Each row is a point. To make a cloud, some directions were put in groups of two or more. Within a group, all points are equally far from the middle, so they leave a hole (a ring in 2 directions, a hollow ball in 3). The other directions are filled evenly. Then the cloud was stretched, turned, moved and blurred a little. How many holes are there, and how many directions does each take, smallest first?

Cloud, 20 rows:
[[ 0.46 -0.09 -0.07]
 [ 0.30  0.00  0.06]
 [-0.28 -0.15 -0.18]
 [-0.05 -0.20 -0.41]
 [-0.21 -0.03 -0.32]
 [-0.56  0.13 -0.05]
 [-0.35  0.20 -0.22]
 [-0.60  0.09  0.02]
 [-0.12  0.46 -0.10]
 [-0.51 -0.03  0.02]
 [ 0.37  0.21 -0.17]
 [ 0.00  0.43  0.08]
 [-0.58  0.18 -0.03]
 [-0.53 -0.07  0.34]
 [-0.64  0.00  0.18]
 [ 0.11  0.35 -0.26]
 [-0.36 -0.17 -0.01]
 [ 0.33  0.24 -0.40]
 [ 0.38  0.23 -0.40]
 [-0.19  0.47 -0.10]]
Holes: 1 (2)

Cloud:
[[ 0.55 -0.28 -0.08  0.02]
 [ 0.30 -0.11  0.21  0.43]
 [-0.27  0.31 -0.20  0.26]
 [ 0.43 -0.42  0.22 -0.33]
 [ 0.15  0.37 -0.04 -0.31]
 [ 0.10 -0.48  0.18 -0.48]
 [ 0.09  0.48  0.13 -0.12]
 [ 0.28 -0.20  0.54 -0.16]
 [ 0.34 -0.08  0.56 -0.05]
 [-0.05  0.51  0.12  0.02]
 [-0.15 -0.27  0.45  0.00]
 [-0.22 -0.34  0.20  0.18]
 [-0.31  0.01  0.17 -0.38]
 [-0.23 -0.27  0.35  0.08]
 [-0.27  0.04 -0.44  0.11]
 [-0.13 -0.52 -0.13  0.07]
 [ 0.42 -0.37  0.30 -0.33]
 [-0.14 -0.28  0.38 -0.36]
 [-0.05 -0.26  0.51 -0.11]
 [ 0.30  0.37  0.35  0.20]
 [ 0.30  0.31  0.35  0.29]
 [ 0.11  0.44  0.06  0.38]
 [ 0.05 -0.54 -0.03 -0.44]
 [ 0.00  0.09 -0.52 -0.10]
 [-0.34 -0.30  0.00  0.15]
 [ 0.59 -0.01 -0.09 -0.13]
 [-0.01  0.16 -0.24 -0.43]
 [-0.07  0.04 -0.32 -0.44]
 [ 0.21 -0.16  0.33  0.37]]
Holes: 2 (2, 2)

Cloud (50 x 6):
[[-0.64  0.26  0.27  0.43 -0.03 -0.15]
 [ 0.44  0.10  0.48  0.07 -0.05  0.02]
 [ 0.29  0.16 -0.04 -0.16  0.37  0.07]
 [-0.43  0.09  0.54  0.23 -0.27  0.18]
 [-0.27  0.18  0.04  0.11 -0.26 -0.68]
 [-0.24  0.32  0.05 -0.07  0.63 -0.15]
 [-0.06 -0.50  0.03  0.20 -0.10  0.07]
 [-0.24 -0.09  0.26  0.31 -0.55 -0.19]
 [ 0.18  0.31  0.72  0.07  0.07  0.12]
 [ 0.08 -0.34  0.18  0.35  0.20  0.31]
 [-0.20  0.57  0.42 -0.31 -0.02 -0.07]
 [ 0.25  0.55  0.00  0.10  0.02  0.00]
 [ 0.09 -0.24  0.30  0.17 -0.19 -0.44]
 [-0.50 -0.34  0.37 -0.01  0.06  0.01]
 [-0.41  0.53  0.00 -0.17 -0.19 -0.21]
 [-0.28 -0.03 -0.24 -0.37  0.03  0.14]
 [ 0.32  0.27 -0.03 -0.19  0.22 -0.15]
 [ 0.40 -0.08  0.35 -0.07 -0.07 -0.03]
 [-0.11  0.60 -0.07  0.36  0.21 -0.01]
 [-0.31 -0.18  0.08  0.04 -0.39  0.32]
 [-0.77  0.17 -0.08  0.27 -0.11 -0.19]
 [-0.21  0.32 -0.36  0.25 -0.21 -0.25]
 [ 0.20  0.36  0.03  0.23 -0.03  0.42]
 [ 0.10  0.56 -0.12  0.24  0.07  0.00]
 [-0.34 -0.01  0.52  0.04 -0.30 -0.52]
 [-0.65  0.23 -0.34 -0.08  0.02  0.03]
 [-0.17  0.57  0.25  0.05  0.40 -0.37]
 [-0.18  0.38  0.16  0.59  0.13 -0.20]
 [-0.63 -0.01  0.11  0.10  0.44 -0.22]
 [ 0.35 -0.16  0.43  0.10 -0.09 -0.14]
 [-0.63  0.14 -0.06 -0.08  0.49 -0.18]
 [-0.35  0.04  0.57  0.12 -0.39 -0.33]
 [-0.39  0.55 -0.09  0.20  0.29  0.24]
 [ 0.08  0.27  0.11 -0.43 -0.17 -0.29]
 [-0.41 -0.32 -0.33  0.24  0.01 -0.25]
 [-0.32 -0.47  0.02  0.17 -0.23  0.09]
 [-0.60  0.22 -0.17 -0.21  0.37  0.12]
 [-0.29  0.19 -0.05  0.11  0.65 -0.12]
 [ 0.16  0.49  0.18 -0.11  0.44 -0.13]
 [-0.77  0.15 -0.27  0.02  0.19 -0.05]
 [-0.09  0.27 -0.09  0.09 -0.16 -0.63]
 [ 0.11 -0.16 -0.17  0.06 -0.04  0.46]
 [-0.12 -0.07 -0.26 -0.35  0.03  0.10]
 [-0.67  0.14 -0.40  0.03 -0.03 -0.09]
 [-0.08 -0.03  0.52 -0.39 -0.19 -0.16]
 [-0.06  0.22  0.11  0.66 -0.03 -0.21]
 [-0.21 -0.04 -0.26 -0.18 -0.15  0.31]
 [-0.40  0.54 -0.09  0.34  0.28  0.10]
 [-0.18  0.33  0.39 -0.49  0.26 -0.07]
 [ 0.23 -0.08  0.43  0.00 -0.37 -0.21]]
Holes: 3 (2, 2, 2)
